Each row of a before or after table is a point. One or more steps were done to the points. Then noise was added and the rows were shuffled. The steps act on columns, c1 being the first. What was done? A step turns or swaps two columns, mirrors them in a line or flattens them onto one, adds a multiple of one to another, or multiplies or shifts one. Angles are multiples of 10 degrees, from the lower column toward the higher: turns from -170 to 170, lines from 10 to 170 but not 90. Use the fewest steps. Two steps may share a column if one is a turn and the other turns, adds or multiplies; they go together, in the order done. Otherwise the lowest column goes first.

Before (9 x 3):
-1, 18, 24
-52, 42, -17
-50, -35, -7
2, 37, 30
-12, 4, 22
-11, -21, 39
24, 62, -19
17, 20, 13
-25, 7, 13
After (9 x 3):
-17, 23, -7
22, 59, 2
-43, 33, 33
-11, -17, -3
-3, 12, -46
-10, 11, -18
-26, -1, -21
-45, -48, 27
-41, -16, -14
Steps: turn c1 and c2 by -110 degrees; turn c1 and c3 by 160 degrees

Before (10 x 8):
-2, -40, 3, 0, 5, -4, 6, -29
12, -36, -9, 10, 4, 6, -6, -16
28, -48, -23, -14, -7, 6, -6, 1
38, 25, 0, 19, -25, 32, 2, 15
0, 15, -10, 28, -26, 30, 41, 28
17, -38, 4, -2, 31, 8, 35, -14
-25, -12, 18, 14, 6, 40, 2, 19
-7, 0, -11, -15, 26, 28, 25, -30
28, 30, -31, 28, 3, 13, 3, 17
-11, -13, 10, -24, 26, -7, 10, -13
After (10 x 8):
38, -80, -2, 3, -27, -1, 3, 8
78, 49, -1, 20, 23, 38, -1, 0
52, -73, 11, 10, -17, 7, -2, -2
43, 30, -5, 27, 33, 34, 41, -4
68, 59, 29, 28, 13, 6, 15, -14
57, -77, -17, 0, -24, -6, 31, -26
14, -24, -19, 13, 16, 29, -4, -30
27, -27, -13, -23, -20, -15, 4, -12
33, -1, 1, -15, -36, 18, 25, -26
69, -95, 24, -13, 0, 7, 3, 2
Steps: shift c1 by 40; multiply c2 by 2; mirror c3 and c7 in the line at 100 degrees; turn c5 and c8 by -110 degrees; turn c6 and c8 by -30 degrees

Before (10 x 14):
20, 33, 22, -7, 5, 3, 4, 15, 1, -14, -8, 11, 31, 13
42, 10, -18, 24, -7, -29, 10, 4, 43, -6, 5, -39, 2, 1
14, -10, 20, 5, -12, 11, 48, -22, 0, 5, 5, 9, -21, 20
28, 11, -39, 18, 35, -9, 8, 18, 3, -3, -4, -2, 18, -5
0, -46, -11, 38, 0, -11, 0, -9, 15, 31, 7, -27, 7, 11
19, 43, -13, 13, 46, -35, -21, -10, 44, -14, -1, -11, 17, -14
25, 16, -4, 14, -7, 33, 0, -34, 19, -21, 7, 12, 11, -5
-17, 1, -18, 16, 17, -36, -17, -6, -21, -5, -17, -3, -13, 16
-29, -13, 3, 13, 43, -12, -33, -1, -19, -44, 15, 29, 16, -21
7, -27, -46, -28, 23, 13, 1, 3, -11, -7, 13, 59, -5, 16
After (10 x 14):
12, -21, -46, 9, -21, 7, 13, 4, 1, -5, 31, 95, -11, -22
6, -13, 20, 7, -3, -35, 31, -22, -3, -18, -5, 13, 22, -11
4, -2, -36, -2, -14, -12, -3, 16, 3, 0, -18, -4, -36, 3
-3, 3, 3, 17, -23, 23, -27, -2, 27, 41, -10, 46, -39, -15
-9, 16, 21, -10, 17, -2, 5, 14, 14, -5, 4, 17, -26, -12
-2, 8, -18, -14, -21, -2, -41, -5, -6, 2, -19, -3, 1, -27
-14, 24, -13, 1, -25, 1, -42, -10, 34, -10, -15, -16, -43, 31
6, -11, -17, 9, 8, -23, -20, 4, 30, -22, -23, -61, 2, 26
20, -34, -12, 12, 4, -5, -12, -7, -19, -25, -36, -44, -7, 16
-1, 2, -4, 8, 13, 16, 27, -35, 27, 0, -13, 18, -5, 7
Steps: flatten c1 and c2 onto the line at 120 degrees; turn c4 and c11 by -80 degrees; turn c5 and c13 by -140 degrees; turn c6 and c7 by 60 degrees; turn c9 and c10 by 60 degrees; turn c10 and c14 by 130 degrees; multiply c12 by 1.6

Before (8 x 24):
36, 25, -22, 14, 5, -1, 8, 19, 20, 12, -19, -3, 24, 0, 19, -16, 29, 6, 22, 5, -3, 10, 1, 24
21, -2, 4, -42, -2, 12, -16, 0, 16, 26, 26, -7, 2, 23, -9, -9, 5, 40, 4, 0, -28, -29, 19, 24
28, -11, -12, -32, 18, -9, -5, -18, 6, -1, 18, -34, 14, 37, -33, -5, 4, 14, 5, -5, -26, -17, 23, -7
-15, -19, 22, 11, 2, -16, -11, -23, -7, 30, 8, -2, -16, 30, 43, 3, -3, 33, -10, -29, -44, -9, -16, -38
33, 17, 6, 27, 6, 24, 14, 13, 16, -14, -20, -10, 28, 9, 12, -2, -7, -29, 40, 41, -2, 22, -30, 16
-24, -14, 2, 10, -1, -36, -9, -34, -22, 42, 9, 10, -9, 41, 29, -7, -8, -12, -20, 7, -15, 2, -39, -17
43, 32, -24, -4, -9, 10, 27, 31, 8, -30, -6, -21, 17, -22, 10, -11, -7, -6, 33, 13, -12, 26, -24, 25
47, 24, -10, 5, 22, 18, 16, -1, -20, -17, 4, 4, 28, -4, 19, -14, 22, -16, 32, -3, -12, 21, -18, 40
After (8 x 24):
47, 1, -12, 71, 16, 17, 13, 16, 25, -18, 3, 6, 28, -2, -2, -15, 24, -18, 33, -1, -14, 22, -20, 32
33, 2, 9, 87, 11, 24, 13, 12, -13, -14, -19, -12, 25, 10, -14, -1, -5, -27, 39, 40, -2, 20, -30, -1
-14, 1, 22, -29, 3, -13, -15, 50, 6, 29, 8, 2, -18, 29, 18, 8, -3, 33, -13, -27, -44, -7, -16, -38
44, 2, -25, 28, -8, 11, 23, 7, -12, -28, -9, -21, 14, -23, -34, -10, -8, -6, 34, 13, -14, 26, -22, 25
28, 0, -10, -94, 17, -10, -7, -27, -1, -1, 19, -36, 15, 36, 22, -6, 4, 14, 5, -8, -27, -16, 28, 11
19, -2, 5, -74, 6, 13, -17, -8, -17, 29, 25, -7, 3, 22, 2, -13, 8, 37, 3, 1, -31, -26, 21, 43
-24, 1, 2, 1, -8, -35, -10, 33, 16, 39, 9, 11, -6, 40, 29, -5, -9, -13, -22, 7, -17, 2, -41, -15
37, 3, -22, 72, 13, 1, 8, 19, -18, 15, -19, -5, 22, -2, -20, -16, 30, 4, 24, 3, -3, 11, 2, 14
Steps: multiply c2 by 0; turn c4 and c24 by -30 degrees; multiply c4 by 3; mirror c5 and c9 in the line at 10 degrees; turn c8 and c15 by -100 degrees
